Each row is a point. Each copy is the shape, with its points in the same order, stretched, turned, moved and blurred by noise. Is it also mirrored, or only turned?

Shape:
.46 -.21 .20
.30 -.16 .18
-.39 .18 .08
-.55 -.04 -.25
-.26 .53 .00
.49 -.49 .58
-.11 .13 -.05
-.22 .30 .18
-.05 -.12 .07
Copy 1:
-.23 .57 .36
-.17 .44 .30
.20 -.23 .03
.02 -.33 -.36
.55 -.10 .02
-.54 .52 .74
.14 .07 -.02
.30 -.10 .17
-.10 .12 .10
Copy 1 is: mirrored
Copy 2:
-.09 .06 -.38
-.15 .05 -.25
-.15 .01 .44
-.22 -.42 .48
.22 .16 .52
-.54 .19 -.64
.04 -.07 .21
-.03 .20 .35
-.23 -.13 .03
Copy 2 is: mirrored
Copy 3, 9 rows:
-.20 -.28 .51
-.11 -.24 .35
.16 .13 -.36
-.14 -.11 -.69
.01 .46 -.29
.10 -.63 .76
-.14 .05 -.12
.16 .20 -.16
-.06 -.22 -.03
Copy 3 is: mirrored

Shape, 10 rows:
-.23 -.40 .46 -.01
-.24 -.22 .31 .33
-.11 .16 .35 .31
.46 .16 -.43 -.02
.15 -.08 .17 -.13
-.12 .20 .03 -.65
.40 .30 .18 .60
.62 .67 .03 -.10
.15 -.26 -.10 .37
.17 .07 .38 .36
Copy 1 (10 x 4):
.02 -.29 -.32 .12
-.08 -.20 .03 .21
.06 .11 .15 .25
.21 .28 .31 -.72
.21 .09 -.12 -.19
-.03 .47 -.51 -.41
.41 .21 .62 .11
.55 .79 .26 -.29
.08 -.23 .32 -.29
.30 .07 .27 .22
Copy 1 is: mirrored
Copy 2:
-.40 -.18 .41 .15
-.36 -.17 .08 .28
-.21 .16 -.02 .38
.54 -.11 -.44 .08
.17 -.08 .11 .08
.04 .17 .06 -.59
.29 .15 -.25 .67
.66 .50 -.19 .17
.05 -.35 -.22 .35
.02 .06 .02 .46
Copy 2 is: only turned
Copy 3 (10 x 4):
.64 -.16 .06 -.24
.49 .05 -.05 .02
.29 .31 .23 .00
-.55 -.03 -.08 .34
.07 -.13 .13 -.14
-.26 -.19 -.18 -.65
.10 .37 .36 .39
-.51 .18 .39 .05
.23 -.13 .08 .46
.31 .17 .27 .13
Copy 3 is: mirrored

Shape (9 x 6):
-.14 .30 .00 .04 -.11 .12
.19 .36 -.50 .43 .14 -.18
-.10 .25 -.41 -.14 -.23 .07
-.08 .30 -.07 -.18 -.08 -.27
-.01 .37 .94 -.07 .20 -.11
-.04 -.88 -.19 .12 -.16 .06
.08 .00 -.40 .43 -.11 .08
.28 .11 -.13 -.07 -.14 .09
-.08 .10 -.49 -.16 .20 .10
Copy 1 (9 x 6):
-.21 .08 -.03 -.06 .23 .09
-.12 .40 -.63 .08 .37 -.19
-.35 .05 -.44 -.24 -.06 .22
-.48 -.13 -.19 -.24 .23 -.18
-.43 -.42 .70 .17 .78 -.23
.55 .09 .12 -.11 -.67 -.29
.02 .51 -.45 .04 -.06 .05
-.14 -.05 -.29 .26 -.09 .07
.02 -.12 -.51 -.34 .06 .13
Copy 1 is: mirrored
Copy 2, 9 rows:
-.25 .18 -.02 -.01 -.03 .14
-.12 -.03 -.30 .51 .25 .20
-.24 .08 -.31 -.11 .06 -.09
-.11 .33 .00 .07 .15 -.20
.06 .68 .69 .10 .05 .29
.32 -.43 -.04 -.07 -.61 -.23
-.11 -.18 -.30 .28 -.17 .23
.13 .24 -.23 -.01 .01 .15
-.07 -.17 -.14 -.15 .32 -.08
Copy 2 is: only turned
Copy 3:
-.23 .12 .06 -.06 .02 .27
-.20 .14 -.01 .54 .44 -.26
-.27 -.17 -.19 -.10 .27 .06
-.26 .17 -.32 -.07 -.09 -.07
.01 .85 .16 -.23 -.63 .23
.69 -.75 .09 .22 -.30 -.13
-.04 -.25 .28 .37 .30 -.11
.10 -.01 .05 -.13 .22 -.17
.02 -.06 -.39 .19 .39 .17
Copy 3 is: mirrored
Copy 4 (9 x 6):
-.27 .29 .02 -.21 -.10 .22
.14 .42 -.29 .32 -.26 .03
-.30 .24 -.32 -.20 -.03 .19
-.22 .31 -.11 -.17 .08 -.18
-.10 .42 .82 -.31 -.01 -.16
-.33 -.69 -.03 .35 .01 .34
-.09 .10 -.24 .16 -.30 .28
.12 .15 .01 -.13 .15 .19
-.26 .32 -.26 .17 .31 .20
Copy 4 is: only turned
